Each row is a point. The points of each table are mixes of a few directions, plus a little noise. Count the directions of each table, and those that both share. Where both have some left over, give the other angles between the two spaces (their principal angles), to ten degrees, smallest first.

First (6 x 2)
[[  0   1]
 [ 31   0]
 [-66  -1]
 [-51   1]
 [-10   0]
 [ 94   1]]
Second (4 x 2)
[[ 55   3]
 [ 32   2]
 [-82  -1]
 [ -6  -2]]
Directions: first 1, second 1, shared 1

First (6 x 4)
[[  6 -14 -11   2]
 [-31  75  41 -15]
 [ 75 -18  27  13]
 [-62 -25 -24   5]
 [ 46 -12 -52 -15]
 [-35  -9  17  11]]
Second (8 x 4)
[[  34    1   24   57]
 [   3    0    1    4]
 [  -4   -1   -3   -9]
 [   4    0    3    8]
 [  41    2   29   69]
 [  11    1    6   16]
 [ -73   -5  -50 -121]
 [ -14   -1  -11  -25]]
Directions: first 3, second 1, shared 0; angles 40

First (6 x 6)
[[ -3   1  -1  -2   0   2]
 [ 72 -18  38  55  10 -51]
 [ 14  -3   7  11   2 -11]
 [ 59 -15  30  46  10 -44]
 [-89  24 -47 -69 -14  66]
 [-54  14 -27 -42  -8  40]]
Second (8 x 6)
[[-90   6 -61 -59   9  50]
 [ 33   1  27  19  -9 -16]
 [ 44  33  56   6 -56   7]
 [ 17 -28 -12  30  38 -34]
 [ 29 -35  -7  41  42 -43]
 [-62   1 -44 -38   9  34]
 [ 50  37  71   7 -66   5]
 [-23 -14 -30  -4  29   1]]
Directions: first 1, second 2, shared 1

First (10 x 9)
[[  26   58    2   72  -50    5   -5  -21    5]
 [ -32  -68   -2  -87   61   -5    7   26   -7]
 [  15   32    2   38  -28    3   -3  -11    3]
 [ -43  -97   -4 -121   85   -9   10   33   -8]
 [ -38  -81   -3 -101   72   -7    7   28   -7]
 [  19   41    1   52  -36    4   -4  -15    3]
 [   8   17    2   23  -17    2   -1   -7    3]
 [  11   24    2   31  -22    2   -3   -8    3]
 [  20   45    1   55  -39    4   -4  -16    3]
 [  12   28    2   33  -25    3   -2  -10    1]]
Second (10 x 9)
[[-19 -34 -30  62  16  20   0 -17  47]
 [ 61  22  27 -46   2 -11  18   3  22]
 [ 49   6  46 -26   4 -17  31  14 -72]
 [ 68 -18  32  13  23  -3  45  -1 -16]
 [-63  42 -12 -56 -37 -12 -48  15 -27]
 [-58 -55 -33  99  16  23  -2 -13 -19]
 [-31  66  -9 -97 -40 -17 -50  13  27]
 [ 33 -27  27  33  19  -2  37   3 -59]
 [ -5  13 -24 -14  -4   7 -19 -10  83]
 [-35 -15 -24  33   1  11 -13  -7  14]]
Directions: first 1, second 3, shared 0; angles 80

First (9 x 11)
[[  40  -16   40  -19   23   26   13   49   -4   37   28]
 [ -58  -20  -67   -4  -54  -29  -20  -68  -22  -83  -49]
 [ -24   11 -116   15  -22  -48   15  -49   16  -19  -29]
 [   6   -9   55   -9    5   23  -11   18  -12    0   10]
 [   3  -74   43  -57  -29   36  -15   20  -55  -48   -5]
 [  19   13    6    7   19    2   11   18   14   32   15]
 [  27    8   89    0   30   34   -6   43    2   36   30]
 [  11  -19   15  -16   -1   12    1   15  -11    0    5]
 [ -24  105  -64   85   28  -55   10  -47   73   45   -4]]
Second (11 x 11)
[[  1  15 -27  43  -6  46  37  13 -28  38 -16]
 [ -6  -4 -35  30  45  62  -1 -37 -37  27  27]
 [ 21 -20 -12 -19  54 104 -80 -70  34 -49 -54]
 [ 37  19  -6 -55  -6 -49 -12   6  42  26  44]
 [ -8   3  30 -66 -17 -63 -18 -26  24  -2  27]
 [-29  -5  25 -14 -12 -72  23   7 -14   4  36]
 [-12  23  40  -7 -90 -57  16  50  -5 -22 -22]
 [ 12  22  -8 -51   0 -67  23  -9  16  69  71]
 [  9 -16  -8  28   7  85 -75 -16  -7 -80 -30]
 [-30 -11   8  46  11   7  63  21 -21  19 -52]
 [  3 -22  -5  62  17   6  23  61  -5 -32 -31]]
Directions: first 3, second 6, shared 1; angles 80, 90

First (10 x 14)
[[-17  89 -37  25   8   1  22  -1  -7 -38 -32  14 -39 -15]
 [118  -1 -43  28  11   9   3 -39  13 -47  -8  16  33   1]
 [ 19 -74  10 -10  -6 -53 -14  -7  41  -4  70 -10  18  29]
 [ 25 -71   6 -25 -12 -65  -3 -25  19  -3  58 -11   3  34]
 [ 11   9  36  18  47  20 -28 -36 -57  81  -2 -12  44  44]
 [-99  53   8  55  21  23 -24  88  73 -22  37   4   2 -32]
 [ 52  17 -18 -22 -10  15  25 -49 -61   5 -64   5 -13   0]
 [-38 -15  44   9  19  40 -28  29  -7  57   4 -10  37   1]
 [-30  36 -17  -8 -33  63  24  53   8 -38 -69  15 -29 -72]
 [-41 -43  10 -66 -45 -53  27 -14 -22  11   2 -12 -54   9]]
Second (10 x 14)
[[-69 -15   6 -77 -43 -39 -64  13  10 -12  23 -44  60  54]
 [ 67   3   3  31   2  37  17 -49   5  -8 -50  47 -65 -71]
 [  6 -17  43 -32 -32   0 -35 -62  14 -32 -29  74 -27 -15]
 [ -9 -12  15 -41 -35  -6 -41 -31  14 -19 -16   9   2  -5]
 [ 33  14 -10  59  41  17  54  15 -13  19   2  13 -24 -17]
 [-29  13  -5  34  44 -18  43  58 -20  25  50 -12  32  51]
 [ 44  13 -58  21  -1  32  13  12   3  20 -28 -80 -16 -56]
 [ -4   6  48  59  60 -10  62  11 -22   5  36 104 -16  38]
 [-16  12 -10  30  35  -9  35  45 -15  21  34 -18  22  31]
 [-25 -14 -32 -85 -71  -7 -82 -13  25 -14 -23 -93  34 -11]]
Directions: first 5, second 3, shared 0; angles 40, 60, 80

First (8 x 20)
[[ 15  21   7  -7 -10 -24 -14 -19  11 -23  -8  -9  -9  12   4  13  25  11
   15 -20]
 [-20   2 -16  13  -1  16  -4  16 -26  11  19   5 -38 -16  -5  -7 -66 -12
  -10   4]
 [ 34 -33  39  57 -15 -80 -10  10  15  -8  41  21 -20  25 -48  21  -8  18
   16 -56]
 [  7  15   3 -21  22  39   0 -11 -16  11 -21  -8  41  12  12   1  42   0
  -11  -3]
 [-55 -29 -41 -10   8  53  28  33 -12  33   4   9 -10 -48  16 -35 -75 -27
  -22  77]
 [  6  48  -9 -46  28  59  -9 -31 -25   3 -38 -24  44  10  28   9  59   6
   -9  -3]
 [  4 -17   3   3  -4 -48   1 -13  31 -15  -2  -3   5  -3 -10  17  24  21
   25   6]
 [ 11  -8  16   8 -29 -15   8  15  21  -9   5  10 -16   8   4 -21  -4 -16
   -7  -8]]
Second (9 x 20)
[[  2  -9 -14   1  -9   3  -4  -7   9   2  23   8 -11  26 -33  -2  -6 -20
   11  -4]
 [  2  -7   7   6 -15 -10   5  10  10  -4   5   7 -11   1   2 -11  -9  -8
   -3  -1]
 [ -2   0 -23  -7  11  16 -10 -21  -5   7  17   0   4  25 -36  13   6 -10
   16  -3]
 [  1 -10 -30  -4  -3  13 -11 -21   7   6  36  10  -9  45 -60   6  -2 -29
   23  -6]
 [ -1  -2 -23  -6   8  15 -10 -20  -3   6  20   2   2  27 -39  11   5 -13
   17  -3]
 [ -1  -5 -31  -7   6  18 -13 -25   0   8  30   5  -2  39 -54  12   3 -21
   22  -5]
 [ -4  25  49   1  20 -15  17  30 -23  -7 -72 -24  28 -84 109  -1  13  61
  -39  13]
 [ -1  19  61   9   2 -29  24  45 -12 -13 -73 -18  16 -90 121 -15   3  56
  -47  13]
 [  3 -11   3   8 -22 -11   4  10  16  -4  14  11 -18  11 -10 -14 -13 -18
    0  -3]]
Directions: first 5, second 2, shared 1; angles 70

First (11 x 24)
[[ -14   -2   -3    2   37   -7   36    2   -3   12   17   30  -42  -23
    19    0  -26    1  -13   14  -10   -6   11   23]
 [  18  -40   -8   -3  -16    1   14  -26   34   19   11  -41  -13  -61
   -23   14  -31   42   20  -19  -22  -13   -9    2]
 [  18  -19   12    4   29   -6    5  -21   12  -38   30  -24   -1 -113
    26  -66  -40   24  -25   18   -2  -18  -67   54]
 [  -1    0   -8  -57  -21   25  -25  -19  -30  -34   32    6   24   17
    -6   26   51  -18  -35    7   22   -8  -10  -13]
 [  15   28   39  -27  -14   16  -52   18  -13  -63  -23   -7   36   59
     3  -54   34  -45  -30   21   34   13  -22  -29]
 [  -4  -24  -10  -14   11    5    8  -16  -23  -14   44   14    9  -47
    33  -22   14   -3  -36   31   16  -15  -43   27]
 [   5   31  -21   86  -34  -34  -25   15   28   53  -65  -37   47   21
   -33   30   -9   36   91  -64  -25   20   23   -2]
 [ -16   95   15   84   15  -37  -17   59    8   28  -96   22    9  109
   -15    2  -13  -20   68  -39  -15   43   70  -15]
 [ -18  -39  -30   27  -18   -4   36   12   -3   75    0   22  -13   37
     7   42   11    4   22    5   -4    4   28  -23]
 [  -2    0   -6  -45   18   11   10  -30   -5  -26   42    1  -22  -55
    -8   21   -7   14  -24   -4   -8  -17   -3   24]
 [   0  -27   19  -61   -9   29   10    5   -5  -11   12   16  -33   54
    -4    6   16  -32  -40   30   14   -2   20  -48]]
Second (9 x 24)
[[ -31  -49  -44   82    3  -24   47   23  -28   97    9   50   11   16
    62   -1   17   -3   12   39   11    3  -13   13]
 [  -1  -20    7   61   17  -21   32   25   21   44  -27    3  -21   -4
    23  -39  -41    8   21   14  -11    8   -1    5]
 [ -20   -5  -23   53   25  -23   39   11   -4   54    0   29  -18  -14
    25    9  -20   12   20    3  -13    2   11   26]
 [  18  -20    5   43  -20  -11   -7    7   26   20  -28  -36   20  -11
    -2  -30  -18   18   29   -7   -4    5  -20   -6]
 [  32   31   22  -85  -39   30  -70  -35   10  -91    4  -58   36   -8
   -61   19   28    3  -12  -39    6   -6   -9  -22]
 [ -14  -15    3   24   24   -7   34   21   -6   29   -2   33  -29   17
    32  -21  -14  -14  -10   31    2    3    7    1]
 [   1   16    0   36   22  -21   17    4   25   17  -19  -10  -22  -34
    -9   -1  -47   27   32  -23  -28    3   15   24]
 [   5   19   26 -121  -12   46  -40  -17  -32  -91   35   10    0   45
   -19   13   55  -48  -71   19   32   -7    4  -35]
 [  11   42    2  -93  -22   29  -53  -39  -13  -80   27  -23   23   -7
   -50   50   40   -2  -22  -36    5   -9    6   -5]]
Directions: first 6, second 4, shared 4

First (9 x 32)
[[  9   7   0 -27  59 -15  -6  10  11  -4   6 -31  17 -36 -10   1  -5  42
   -8   9 -26 -33 -20   7   2 -19  -3  24  42 -15 -14  20]
 [ 11  14   0  21 -19   8   4  34  18  30 -11  -2   7   0  19  20   3 -18
   34 -10  21  32  26  28   0  43 -11  -2 -53  22   1   9]
 [-21 -23   1   8 -46   9   2 -48 -32 -29   5  37 -27  42  -8 -23   2 -26
  -27  -1   7   2  -6 -38  -2 -26  14 -25   9  -6  15 -33]
 [  1   3   0  22 -34  11   5  10   3  14  -7  13  -5  15  13   8   3 -26
   18  -8  21  28  20  10   0  26  -4 -12 -41  15   6  -5]
 [ 13  13  -1 -14  43 -10  -3  26  19  12   0 -28  19 -33   0  11  -2  28
   10   3 -13 -12  -5  20   1   5  -9  21  12  -3 -11  23]
 [  7   5  -1 -30  60 -17  -6   5   9  -8   7 -30  16 -36 -13  -1  -6  44
  -11  10 -29 -36 -24   3   1 -25  -1  23  49 -19 -14  19]
 [  3   2   0 -10  20  -6  -2   1   2  -3   2 -10   5 -11  -4  -1  -1  14
   -4   3  -9 -12  -7   0   0  -8  -1   8  16  -7  -5   6]
 [  4   5   0   6  -4   2   1  12   6  10  -3  -2   3  -1   5   6   1  -5
   11  -2   6  11   8  10   0  13  -4   1 -16   7   0   4]
 [-26 -25   1  26 -80  19   6 -50 -36 -25   1  53 -36  61  -1 -21   5 -50
  -21  -6  23  22   8 -38  -2 -12  16 -39 -18   5  22 -43]]
Second (11 x 32)
[[  17   21    5   15   -8   26  -13  -17  -27   27   -6   11  -16   22
     5   -7   29  -22    7  -21    6    3    2  -13  -37    1   27  -41
    14    1   15    4]
 [   0    3   11  -17    5   -1   -3   21    4  -18   -1   -6   15   10
    -1    6   -6   13   -8    5  -14  -10    6   24    1    3  -12    2
     6    3  -26   -5]
 [ -11  -15  -10   19  -28   -1    9  -24   -4    0    1   18  -17    5
     0   -8   -4  -21   -1    0   18   17   -2  -24   10   -2    3   -1
   -21    1   22  -10]
 [  -1    4   13  -18   -2    5   -6   21    0  -17   -2   -2   12   19
     2    4   -1   10   -9    2  -13   -9   12   23   -3    1   -9   -5
     9    5  -28   -7]
 [  -1   -2   -5   18  -19   10    1  -22  -12   10   -1   15  -16    9
     2   -7    9  -21    2   -7   14   11   -1  -21   -8   -2   13  -14
    -6    0   22   -3]
 [  -3   -3   -4   22  -26   11    0  -26  -18    9   -1   19  -19   16
     3   -9    9  -27    2   -9   18   14    1  -23   -9   -1   14  -20
    -9    2   21   -8]
 [  28   24  -13  -34  121  -37   -2   45   50   31    4  -73   41 -101
    -7   20  -11   76   21   14  -32  -37  -29   28   10   -2  -16   67
    39  -17  -12   62]
 [ -16  -18   -4   11  -35   -1    8  -15   -4  -13    1   19  -12   17
     1   -5   -7  -18   -6    3   13   14    4  -14   13    0   -3   -1
   -22    3    8  -17]
 [  -9  -11   -9   21  -30    6    6  -27  -10    5    0   21  -20   12
     1   -9    2  -26    0   -3   18   17    0  -24    1   -2   10  -11
   -17    1   24  -10]
 [   4    5   11  -45   51  -20   -2   55   34  -23    2  -39   40  -26
    -4   19  -20   53   -7   18  -34  -29    1   49   17    1  -30   37
    21   -2  -50   14]
 [  -9   -9    0    8  -28    7    3  -12   -9   -9   -1   18   -9   22
     2   -4    0  -16   -5    0    9    9    6  -10    3    0    1  -12
   -11    4    5  -15]]
Directions: first 2, second 3, shared 1; angles 90

First (11 x 32)
[[ -14    3   -1   -2   81  -40  -14   -3  -32   18   70   72  -23   17
    22  -43   -6  -40  -49   22   58 -121    5   19  -28  -71   15   86
    -8   14   45  113]
 [ -60   -5   10  -16   -9  -61   10  -16    0  -28  -21   -5    6  -17
    18   15   60   23  -14   20  -13  -26    4  -20   22    2  -54    2
   -41  -34   57   18]
 [ -49   -7   13  -16  -73  -29   21  -15   24  -43  -76  -64   25  -29
     2   49   67   55   24    2  -59   71    1  -36   47   58  -68  -67
   -35  -46   22  -71]
 [ -47   -5    9  -13  -25  -42   12  -14    7  -28  -34  -22   10  -17
    11   23   53   29   -2   11  -24    7    2  -22   27   18  -49  -19
   -32  -32   38  -10]
 [  38    5  -10   12   55   24  -17   13  -19   33   57   47  -19   22
    -3  -37  -51  -41  -17   -2   44  -51   -1   27  -35  -43   51   49
    27   36  -18   53]
 [  -7    0    0   -2   14  -13   -1   -1   -6    1   11   13   -3    2
     6   -6    5   -5  -10    6    9  -24    0    2   -3  -13   -2   16
    -5    0   13   22]
 [  78    5  -13   20  -29   91   -5   21   15   24   -9  -28    4   12
   -32    3  -69   -8   40  -34  -13   89   -7   15  -14   32   55  -44
    52   33  -90  -75]
 [ -23   -1    4   -6    4  -24    3   -6   -3   -9   -2    4    0   -5
     8    1   22    5   -9    9   -1  -18    2   -5    6   -5  -19    7
   -15  -11   24   14]
 [  19    2   -4    5   18   14   -6    6   -6   13   21   16   -6    9
    -3  -14  -23  -16   -4   -2   16  -14    0   11  -14  -14   22   16
    13   15  -12   15]
 [  15    0   -2    4  -17   22    2    3    8    2  -11  -15    5   -1
    -8    7  -12    5   15   -9  -10   33   -2    0    1   16    7  -20
    10    4  -21  -30]
 [  51    4   -9   14  -18   61   -4   14    9   17   -5  -18    3    8
   -22    2  -46   -5   27  -22   -8   57   -5   11  -10   20   38  -28
    35   23  -59  -49]]
Second (8 x 32)
[[  -6   34  -21  -10  -41  -43   37   58   58  -54  -50  -38   26   18
    26    1   10   27   57    4   -4   37   -8    3   47   10  -23   -5
   -28  -32   17  -45]
 [  -8   32   -3  -11   53  -49  -31   21  -62   66   52   52  -16   24
   -56  -13  -20   22  -31    6   47  -42    3   53  -42  -46   42   71
   -16   75  -50   41]
 [  16   18  -17    2  -12    3    5   37   14  -11   -8  -10    6   11
    -6    0  -16    5   22   -2   11   32   -7   24    1   -1   17    0
     5   14  -26  -29]
 [   8   15   20  -11   -5  -22    2  -20  -12   57  -16   -9   13   18
   -38   -1  -21   40   21  -22  -28    4   12  -24   15   19    1    0
   -19    9  -28  -12]
 [  19  -59  -17   32  -41  117    9   -9   53 -106  -16  -35  -11  -52
    74   20   25  -77   -8   10  -12   57  -18  -12   -3   28  -16  -81
    64  -53   42  -39]
 [ -43  -20    9   -4   19   -5  -40  -27  -68   25   31   24  -22  -33
   -42   31   41   14  -64   16   12   -3    0   31  -46   -7    1    3
    -2   47  -24   10]
 [  12  -22   26    4   18   17    0  -56   -6   36    8   11   -2    2
     7  -17  -16  -16   -8  -14  -25  -46   15  -50    7    9   -7   -3
     4  -23   24   40]
 [   1    1    3   -1   10  -16   17   -4   24  -14   -3    4    6   10
    34  -22   -3  -16   10    2    0  -40    4  -24   21  -10  -14   14
    -9  -34   43   32]]
Directions: first 2, second 5, shared 2

First (10 x 32)
[[  57  -40   57  -28   32    9   60   29   18   46  -13    8   14   43
   -30   25   24  -34   26   21   29  -42  -32   31  -45  109   33   40
   -58   32   -9  -34]
 [  -7  -12  -66    6   24   15   52  -53   39  -43  -77  -39  -72   20
   -11  -64  -42   -1  -43  -17  -24    6 -115  -80   19  -35    0   34
    18   30  -53   -1]
 [ -24  -53    1   21   13  -16  -42  -12   -1   23   63    1   25  -20
    30   35   67    7    8  -48   30  -13   71  -41  -27    7    2    8
    55   40   17   52]
 [ -32  -46   56  -16   31  -82  -28   59  -30   18   42  -54    0  -33
    -8    5  -43   43   55   42   -5   78   23   79   54   42  -25   23
  -106  -77  -10  -10]
 [  10   62    9  -72    5  -31 -104   16  -42    5   18   53   -9  -26
    19   -7   -8   19  -39   51  -94   66   51   46  -21  -61  -71  -55
     4  -62   15   56]
 [ -22  -13   19   34  -10   -9   21   26    0   -2    4  -32    9  -12
   -15    5  -37    8   24   -3   28    5  -10   22   41   20   16   14
   -44  -20    7  -36]
 [   2   33  -65  -44    3   -3  -21  -61  -10  -40  -18    8  -34   10
    32  -42   25   15  -15   19  -46   29    1  -27   -9  -75  -32  -32
    59   -6  -42   36]
 [ -33   -8   35   53  -14   -7  -17   49   -1   15   19  -11   18  -35
   -19   24  -49    4  -10  -25   17    3    7   11   34   10    7   11
   -35  -17   45  -15]
 [  27   12  -27  -13   -8   30   24  -37    8   -7  -10   21    6   30
    13   -2   52  -17    6   -3   13  -37    6  -21  -34   -3   14  -12
    48   36  -15    1]
 [  22   65  -19   61  -74   93   54  -16   20  -16  -27   45   42   23
   -10   22   13  -46  -12  -37   52  -95   -1  -21  -14  -14   56  -30
    57   46   42  -54]]
Second (8 x 32)
[[ -26   39   29   25  -26  -95  -49    3  -12  -44   91  -32  -21    3
    20   -3   24   58   51   22    3   25  -90   25  -85  -21   58   25
    50    8  -24   45]
 [  22    2  -14  -10    7   18   24   24   31    1  -17  -12   18  -35
    12  -29   -2  -22    6   -8  -22    8   12   14  -30   -8   -6   20
    27  -38   -5   -1]
 [ -20    9   10   17  -11    5  -13    6  -18   36   -6   15    1    5
   -18   29    1    7   -3  -35    1  -18    8   19    8  -16    2   -1
   -35   -8   22  -29]
 [ -19   20   47   -8   -8  -42  -42   43   -9  -90   99  -10  -46   54
    97   34  -15 -101   92   40   -1   24   91  -80   -7  -45  -58  -80
   -45   93   50  -27]
 [   4  -24  -25    3   13   76   57  -12   37   48  -78    6   27    7
   -54    0  -22   15  -90   14    3  -32  -47   -3   51   56   38   25
    -7  -43  -12   11]
 [  24  -38  -41  -17   18   19   20  -69  -22   38  -68   20   14  -19
   -57  -30   12   67  -60  -10   16   -6  -22   21   45   47   -1   22
    23  -13  -41   24]
 [  34   -3   30    9  -16  -62  -68  -12  -10  -32   52  -41   38  -17
   -11   18    6    0   12   -6   80   25  -21    5   -6  -28   18   -4
    31   60    1  -37]
 [ -20   -8  -38  -20   23   83   75   14    8   43  -72   51  -29    3
    13  -19  -10  -25   -7  -17  -80  -27   71   -3   22   16  -49   -4
   -45  -59   10   12]]
Directions: first 6, second 6, shared 0; angles 30, 50, 70, 80, 90, 90
